Rows are points. The window is the flat piece filled in between its corners: a triangle in 3 columns, a solid with four corners in 4, and so on. A path goes straight from each point to the next, and from the last back to the first. After which points does the path pass through the window?

Window (3 x 3):
[[ 19 -95  59]
 [-12  27 -51]
 [ -7  11  14]]
Path:
(1): [-14 -75  44]
(2): [ 83 -64  52]
(3): [ 13   6 -26]
(4): [-61 -52   8]
(5): [-24 -15  -3]
(6): [46 21 23]
(7): [ 48  37 -25]
(8): [-33  10 -47]
Through the window after points: 1, 3, 5, 7

Window, 6 rows:
[[ -23   44  -38  -32  -71   17]
 [ -41   10   19   -4   39  -33]
 [ -73    5   -1   34  -22  -35]
 [  43    0   48    9  -46   64]
 [  25   30  -15   79   14  -81]
 [   4 -121  -18  -63   43   60]]
Path:
(1): [-42 -25  42 -20 -59 -62]
(2): [-63  -8   3  19 -30 -57]
(3): [-45  12   0  32  -5  12]
(4): [-25  -5   3  36  29 -12]
(5): [ -9 -16  41  20 -19 -98]
(6): [-13  -1   5 -41 -23  -1]
(7): [-45 -10 -27  13  20  62]
(8): [ 11  88 -24  57  13  15]
Through the window after points: 2

Window, 9 rows:
[[ -41   10   23   52  -13   -3   -7   34    3]
 [  -5  -26    4  -17  -37    9   15  -46  -30]
 [ -39   19    4  -39  -31  -47   59   -5   23]
 [ -27  -89  -49   74   54  -11  -30   27    1]
 [  39  -43   38    3   12  -19   57   -5  -35]
 [  33   17 -109   77  -56   24    4    9   19]
 [ -23  -11  -11   46  -20  -79  -35   20   -7]
 [ -26  101  -10  -27   -2  -45    9  -27    6]
 [  -8  120   -1 -121  -47  -41   -3   20   28]]
Path:
(1): [ -3  -3 -46  41 -41  11  17  52 -14]
(2): [  9  28 -15  48  -2 -36 -21 -69  42]
(3): [ -1   3  71 -61  28 -49   5 -30  56]
(4): [-33  15  -3 -12 -25 -37  28   8 -17]
(5): [-70  10 -32  13   2 -44  40  51 -49]
(6): [ -4  14 -23 -13 -23 -13 -31 -15  43]
(7): [ -3  14   4   1 -20 -17  -7  -9  41]
(8): [-41   9 -30 -27  -1 -22  11  32 -61]
Through the window after points: 1, 7

Window:
[[  14    1   29   17  -82   44   39  -13   -3   -2  -79   52]
 [  17   -6   57   -9  121   32  -32   -7  -22   10   53  -47]
 [ -20   92   30    1 -114  -25   19   17   34  -59  -35  -39]
 [ -13    5   -9   14  -29  -17   40    2  -57  -49   -8   59]
 [ -34   -5  -24  -53   83   -3  -35   23    9   44   -6   -8]
 [ -17  -89   26   -4   60   -5  -40   39   18   -5   24  -32]
 [ -18   -8   13  -38  -89   -2   87  -21   -5   12   -5  -30]
 [ -17  -10  -31   44   60    7  -33  -37   26    9   31  -54]
 [ -19   11   44   -7  -96  -11   -2  -35   -5   13   18   60]
 [ -23    0    8   48   82    4  -16   70    2   63   49  -39]
 [ -53  -31   23    7   52  -15  -51    5  -54   48  -12  -82]
 [ -89   43   28    5  -88   57   38   -4    8  -50  -10   18]]
Path:
(1): [-19 -48 -30  -5 -20  37 -42   8 -11 -17  28 -44]
(2): [-29  11  31   6  -8  -9  31  -9  14   6  -3 -11]
(3): [-16 -13  79  15  51 -14   0 -14   7   6  10 -23]
(4): [  6  15 -30 -23  55  56 -39  10 -40   8  43 -55]
(5): [  9 -28  15 -11 -76  43  -6   1 -20   1   1  20]
(6): [-29  41  47  30 -21 -21  46 -28  21   6 -67  44]
(7): [-29  16  28  -2   1 -20  14 -13  15  15   3  12]
(8): [ 29 -34  -9  -3  -8  29 -32  22 -50   6 -18 -61]
(9): [-16  -7 -12  -3 -70   9  11   5 -45   9  -6 -25]
(10): [-22  31  45  -8 -17 -23  41   2  42 -43  -8  -1]
(11): [-38   5  22  15  56 -30  18 -29 -13  -6  -6 -15]
(12): [-11 -27 -34   4   9  50 -88  31  15  52  31 -76]
(13): [ 25  33  -9 -11 -42  44 -21   3 -24   9  -6  14]
(14): [-52 -33  50  -5   9 -21  35  16   0 -14 -13  -9]
(15): [-40 -29  56  37 -12 -38  29 -66  -8  16   3  70]
(16): [-11  11   9 -10 -44   7  -3  16 -14 -13   7   7]
Through the window after points: 1, 3, 5, 9, 11, 15
